Each row of a before or after table is a point. One or more steps were done to the points. Then noise was added and the rows were shuffled. The steps act on columns, c1 being the first. Write out the steps. A step turns or swaps two columns, mirrors them in a line or flattens them onto one, adds a multiple of one to another, or multiplies or shifts one. Angles are multiples of 10 degrees, from the lower column toward the higher: turns from -170 to 170, lines from 10 to 170 but not 90. Use the fewest steps. Two steps may share a column if one is a turn and the other turns, adds or multiplies; they go together, in the order done. Otherwise the lowest column goes first.

Before (9 x 3)
[[  43   19  -42]
 [ -33   31  -14]
 [   6  -30    5]
 [-109    1  -31]
 [ -39   38  -15]
 [  16   16    5]
 [  10   17  -11]
 [   0  -41    7]
 [  -5  -25  -80]]
After (9 x 3)
[[  43   31  -45]
 [ -34   49  -15]
 [  15   21    4]
 [ -34   41  -10]
 [   6  -39    1]
 [-112    0  -32]
 [  10   21  -10]
 [   1  -51    7]
 [  -1  -34  -85]]
Steps: multiply c2 by 1.3

Before (14 x 9)
[[-14  19  -5   0   7 -13 -37 -11   7]
 [  8 -31  27 -12  20 -12 -21  -6 -15]
 [  9 -34 -19  10  14 -22 -38   4   4]
 [ -1   2  49  -8  -9   8 -27  25   0]
 [ 13   3  10  -7  19  -8  10  17  27]
 [ -8   6 -12 -21  23  12   0   9   6]
 [-23 -15   2   8 -16  -3  46  16  10]
 [ 11   7 -16 -12   3 -10  14 -38  11]
 [-17 -39  -8  13   7 -40  17   3 -19]
 [  2   8   3   2  48 -29   6  32   9]
 [ 16 -10  -9 -22  10 -15 -32  16   9]
 [ -8 -15  -2 -16  14 -16  37  31 -47]
 [  5   0  20   8  16  10  28  33 -12]
 [ 44 -15  -9 -14  17  -5   4  20 -19]]
After (14 x 9)
[[  -1    8   86    4  -26   -8  -29   25   23]
 [  -3  -26   -9    0  125    4   18   33   29]
 [ -23   -8   61   15   24   13  -81   11   33]
 [  -4  -10   60  -14   37   37 -101    4   27]
 [  19  -17   67    2   16  -15  -89  -12   29]
 [   1   -7  -76   16   38   21   88   25  -29]
 [ -14   -7   -8   -1   46   -2   27   18   47]
 [  -3   10  -39   -9   41   -4   75   32    8]
 [  22    3  -88   -2  -41   18  106   15   28]
 [ -43    1  -11   -1   42   15    4   21    4]
 [  -9   -2   58    9   51   34  -30  -10    2]
 [  -6   14   -5   25   54   -9   -7    6   29]
 [ -13  -12  -47    7    7   -3   21  -37   30]
 [  22  -21  -39   -5   18   52   33    3   -4]]
Steps: turn c1 and c4 by -160 degrees; turn c2 and c6 by -110 degrees; multiply c7 by 3; turn c3 and c7 by 40 degrees; multiply c5 by 2.5; shift c9 by 20

Before (10 x 14)
[[-55 -27  11   2  48  -1 -27  10  53  52  58 -59  50  19]
 [  9  56 -83  43  52  28 -19  18 -55  59  30  14 -55  55]
 [ 22  16  10  14  36  38 -14  16 -40  39  14 -10  32 -17]
 [ -5  29 -39  43  46 -45  21 -20 -39 -54   1  -8  37  11]
 [ 16  26 -37  26 -51  10 -35 -14  64  -1 -31  -9 -17 -61]
 [-57  27 -27  29 -44 -42 -39   2 -19 -10  92 -41 -40 -10]
 [-40  48   2  27 -18 -37 -48  -2 -57 -16  -6  29  36  -2]
 [-21  69  34 -58 -73  32  28 -14  50 -50  30 -15  48  35]
 [ 16  19  17  10  10 -10 -44  74 -24 -29   1  22 -48  15]
 [  4  53 -58 -24  10  31  14  45  14 -45  -8   9  25   6]]
After (10 x 14)
[[ -1 -52  -2  68 -72   2  17  24 -76   1  51 -17  51  59]
 [  2 -16  51  28  11 -51  -5  10 -43  15  53  18  22 -27]
 [  6 -20 -22  17  36 -26 -11 -27  58   6  12 -14  35  -9]
 [ 11 -11 -28 -33  10 -65  37  16  -7  32  15  19 -45  -8]
 [-41 -98   2 -49 -54   8  12   5  -1  24  -9 -44 -41 -49]
 [-67 -48 -15  -4  21  -7  32  -4   8 -72 -46 -61  52  -4]
 [-10 -52  69 -15  50 -23  59 -48  82   6  48  11 -54 -46]
 [-34  -8 -29 -43 -29  12  23   7  21  55  49  29  40 -37]
 [ 37  15 -15  -2 -47   9 -32 -27 -44 -51  38  -9 -14 -69]
 [-21 -15  52 -58  36  31  -2 -10 -14  70  23 -11  37  -7]]
Steps: turn c1 and c5 by 20 degrees; turn c2 and c11 by 110 degrees; turn c7 and c14 by -120 degrees; turn c3 and c14 by 140 degrees; turn c6 and c8 by 110 degrees; turn c4 and c8 by -130 degrees; turn c9 and c10 by -130 degrees

Before (13 x 24)
[[ 66  31  35  -2  22  23  17  79 -20   0  25  -8 -13 -38 -47  23 -13   8
  -23  17 -48   6  45  14]
 [ 59  58 -53  18  37  -3  22  80  50 -17  68  19 -26 -47 -19  40   3  11
  -52  34 -39 -13  64  45]
 [ 64  75 -37   3  27  14  14  40 -21  -1  39   4 -14 -36 -37  20 -15 -26
  -32 -10  -1  -9   0   9]
 [ 34  16  36  16 -17  39 -48  59 -25 -41  29 -40  -7 -46  14 -14 -36   6
  -23  20  17 -68  -4  -8]
 [ -7 -17  19 -46 -44 -30 -59 -56  -1 -20   4 -56  12  56  43   1 -29 -64
   -2 -61  61   5  70 -12]
 [ 95  31  38  20 -41  18  -9  44   5 -33  21 -29  30 -41  36   2  25  -4
   20   0  16 -33  -9 -18]
 [ 61  -5  75   1 -15   0 -65  44 -24  -9  35 -45  74  17  37 -11 -57 -27
    4  23  21 -15 -58  -8]
 [ 99  76  10  41 -33  19   2  40 -18  30  37  -7   9 -38   6  16 -30  57
  -38  37  -6  -6  11   7]
 [ -1   2  59 -13 -21   7 -27 -18  -2 -14  38 -26  59  20  57 -47 -11  -6
   -7 -75  32 -26   8  -6]
 [ 62  73   5   0  -5  29 -31  16  21  24  35 -28  21 -82   7  14  14  18
   -7  25 -55 -34   1   8]
 [ 11   8  47 -38 -12 -25   6 -15  19  30   1 -23   0  -1  94 -19 -44 -56
  -19 -42  26   4  15 -34]
 [  3  32 -19 -65 -17 -52  41  -3  71  51 -37  37 -37   5 -10 -10  30 -53
  -87 -38  -7 -21  53  56]
 [-36  80 -11 -14  -6 -86  43  50  69  32 -30 -24 -37  13 -10 -50  50 -41
  -63 -21 -53 -26  37   6]]
After (13 x 24)
[[  60   11  -55  -38   43  -15    3   78   52  -15   68   19  -14  -51
   -29   41    3   14  -76  -30   38  -13   60   46]
 [  97   31   13  -51  -35   14   17   42  -19   27   40   -5   20  -43
   -16    4  -27   58  -75   -6   15   -4    9    6]
 [   7  -29  -18   70  -16  -53  -34   -3   70   51  -38   32  -49    6
   -29    0   28  -52  -91  -15  -10  -18   56   52]
 [  31   -1   35  -27  -20   41   24   59  -23  -41   29  -39    6  -46
    41  -18  -36    9  -26  -12    0  -68   -3   -7]
 [   9   -5   48   51  -12  -14   38  -14   21   31    0  -23  -15    2
   -24  -84  -50  -56  -22   18  -32    6   13  -34]
 [ -35   20  -14   19   -1 -101  -63   51   71   31  -29  -24  -39   12
   -15  -25   50  -42 -101   -5   21  -27   35    1]
 [  61   48    8   -9   -8    7   31   18   17   20   36  -28   30  -81
    21    6   17   18  -51  -15   59  -30    5    7]
 [  -4    0   60   62  -22   18   18  -23   -4  -14   39  -27   32   14
    20  -75  -14   -2   -6   71  -26  -29   11   -7]
 [  60    5   78    0  -14    5   47   42  -23  -10   33  -44   81   21
    46  -37  -56  -29    9    7  -19  -17  -56   -7]
 [  -3  -11   17   69  -43   -8   51  -54    1  -18    1  -56  -11   59
    41  -30  -32  -61   10   32  -68    4   63  -12]
 [  67    8   38   -8   21    9  -17   80  -19    2   24   -8   -7  -38
    -6   49  -16    8  -36  -19   56    9   45   16]
 [  63   34  -35   -3   30   12  -12   37  -22    0   36    6  -18  -36
    -9   40  -14  -27  -73    4    5  -10    2    8]
 [  95   34   40  -13  -43   24   26   47    1  -33   22  -27   28  -39
    -3  -24   30   -3   -1   22  -10  -31   -8  -18]]
Steps: turn c2 and c19 by -40 degrees; turn c13 and c20 by -20 degrees; turn c4 and c20 by 150 degrees; mirror c6 and c21 in the line at 10 degrees; turn c15 and c16 by -50 degrees; turn c7 and c15 by -120 degrees

Before (8 x 64)
[[ 41 -22 -42  48  35   7  -7  12 -23  19 -26   7  14  14  24  25  19  23
  -35  64  -8 -17 -39  62   2 -37  16 -11  15  26 -36  59 -79 -31  -5  -2
   30 -25   6  52  -8  36  15  -8   8   9 -23 -29 -68   1  29  32 -41  13
   58  -2   1  28  14  22  -8 -54  30 -45]
 [-22 -47 -40  72 -35  -5 -10 -16  50  34  34 -19  -9 -19  22  58  55  30
  -47  47 -10 -56 -26 -12  43  26 -17  11  27  15  21 -10 -49 -35 -38 -23
  -41   2  -2  30  31 -22  63 -37 -15  54 -16 -75  47  58 -20 -16  49  22
    7 -28 -15 -58 -37  26  12   7  35  -2]
 [-50  58   0  54  25 -57 -46  33  36  30  51  42  -9 -63   1  58 -46  51
  -34 -36 -11   1 -39 -28  -9 -39  34  24   9 -15  34  79   4 -29   7 -12
   13 -31  26  38  61 -75  66  47 -32 -61 -24   6  51  63  81 -58 -24 -17
    7 -56 -37 -11 -54 -55 -72  15 -10 -21]
 [ 56 -15 -31  42 -37 -99 -10 -22  59 -28  62   0 -15  25 -56  -1 -64  23
  -33  36 -38   4  21 -28  59  22 -30  45   9 -23  17  37  -1 -36  -9  27
   -9  41  12  13  26  11  61 -37  -7  -4  39  22  48  29  18 -45  27   9
   33 -74 -26  39 -14 -18  37 -10 -53  21]
 [-17  -6 -58 -30  49 -15 -58  -3 -52  22 -32  15 -48 -20  40  31 -26 -40
   -1 -12  36 -35 -28 -33  15  -4  54  47 -58  11  48  24  -8  70  54  -6
  -45 -10  10 -56  65  -5   2 -23  24 -33  20  -4 -59 -40  38  29  40 -18
   33 -14 -27  40  19  27  36  -6  -1  50]
 [ 30 -52   3  11 -13 -13  55  25 -35 -35  42  63  -9  19  19 -60  43  24
   -9 -40 -30   3  33 -33 -21 -26  56   7 -31  16  12  69 -11  73  54  -6
   35  15 -34 -36 -44  43 -40  33 -51  -5  -5  -1 -17 -16  68  28  -4 -73
  -13   7  40  62 -19 -21 -65 -28 -13   6]
 [  6 -16  36  30 -15 -43  16 -16 -17  61  -4  69 -49  31  23 -59  13 -39
   24  15  13   6  36   8 -40 -17  40 -22  25  44  -1 -16 -60  34  47 -65
  -84 -12  72  60  -7 -43  66  84 -37 -34 -32 -40 -24  32 -34 -19 -20  20
   38   0 -21   4 -35 -24   4 -35  20 -25]
 [ 36  50  50  -8  16 -95 -21 -60  -6  19  20 -19  38 -21 -17 -21  -2  -7
   38 -44  28  -3 -40  12 -35  15  24  30 -65 -28 -26   6 -46  67  54  -9
  -56 -26 -19   3  15 -37 -43  61  -6  -6  72   5 -35  53 -11  -7 -37   6
  -44  16 -14 -44  19 -53 -61   9 -51  34]]
After (8 x 64)
[[  53   91   53   -9   17  -90  -16  -65   -3   -8   22  -14   45  -22
   -15  -26   -8   -8   34  -40   26   -4  -42   18  -39   21   25   32
   -63  -24  -25    3  -48   71   56  -14  -56  -23  -19   10   17  -24
   -41   63   -5  -12   -9    4  -35   46  -13   -4  -42    5  -44   15
   -21  -46   16  -52  -62    7  -47   33]
 [   9  -36  -45   72  -34   -4  -10  -18   51   -1   33  -19   -7  -15
    22   59   58   25  -43   43  -10  -57  -21  -17   44   26  -21   12
    36   19   21   -7  -46  -37  -40  -17  -44    7   -1   30   35  -21
    66  -31  -12   58   41  -73   42   63  -18  -18   49   23    4  -28
   -35  -58  -41   28   10   12   39    2]
 [ -45   11  -58  -28   53  -14  -57   -5  -47  -13  -37   16  -50  -28
    40   25  -26  -40    0  -13   36  -34  -35  -31   20   -8   50   47
   -60   11   44   26   -7   70   59  -11  -47  -17   13  -56   66  -10
     3  -20   29  -30   20   -6  -59  -41   37   27   43  -19   28   -8
   -31   42   17   26   35   -7   -2   52]
 [  -3  -32   40   29  -11  -39   14  -15  -14   17   -4   68  -46   29
    21  -65   11  -33   17   11   15    7   36   11  -43  -14   41  -22
    30   42  -11  -17  -62   41   45  -62  -82  -12   71   53   -2  -32
    63   77  -34  -40    1  -38  -17   34  -33  -24  -25   16   36   -9
   -67    2  -38  -23    4  -38   25  -26]
 [ -13    8   -1   52   33  -59  -39   30   33  -19   45   34  -14  -65
     2   55  -43   53  -35  -34  -16    0  -39  -26  -11  -38   34   23
     8  -16   33   74    7  -27    7  -13   11  -29   27   34   58  -54
    69   49  -36  -59  -81    6   52   57   84  -61  -21  -14    5  -58
   -44  -14  -56  -57  -72   14  -11  -16]
 [  61  -30    9   11   -8  -10   51   26  -42   20   43   65  -12   16
    16  -58   46   22  -14  -35  -34    3   35  -36  -30  -25   60    4
   -32   17    9   73  -14   70   52   -6   41   10  -38  -39  -45   21
   -33   33  -50   -8   55    1  -18  -19   69   31    0  -73  -21    6
    51   63  -16  -16  -64  -30   -9    8]
 [  97   28  -23   48  -33 -100   -8  -18   65  -36   63    3  -17   23
   -48   -4  -66   19  -34   38  -34    8   23  -28   56   22  -34   37
     7  -27   16   38    2  -34  -15   20   -6   42   15   11   31    8
    62  -40   -9   -1   42   20   49   27   17  -43   21    4   40  -73
    14   39  -16  -18   35  -10  -52   19]
 [  26  -21  -45   50   35    5  -12   13  -21   13  -26    2   11   11
    26   25   20   21  -35   62   -6  -18  -38   65   -3  -32   17  -17
     6   23  -35   57  -84  -25   -9    5   24  -27    4   58  -10   24
    14   -4    7    9   14  -30  -64    1   27   27  -43    9   58   -4
   -13   22    9   26   -1  -53   32  -53]]
Steps: add 0.7 times c11 to c1; turn c2 and c47 by -60 degrees; multiply c47 by 1.3; turn c10 and c57 by -60 degrees; multiply c42 by 0.7
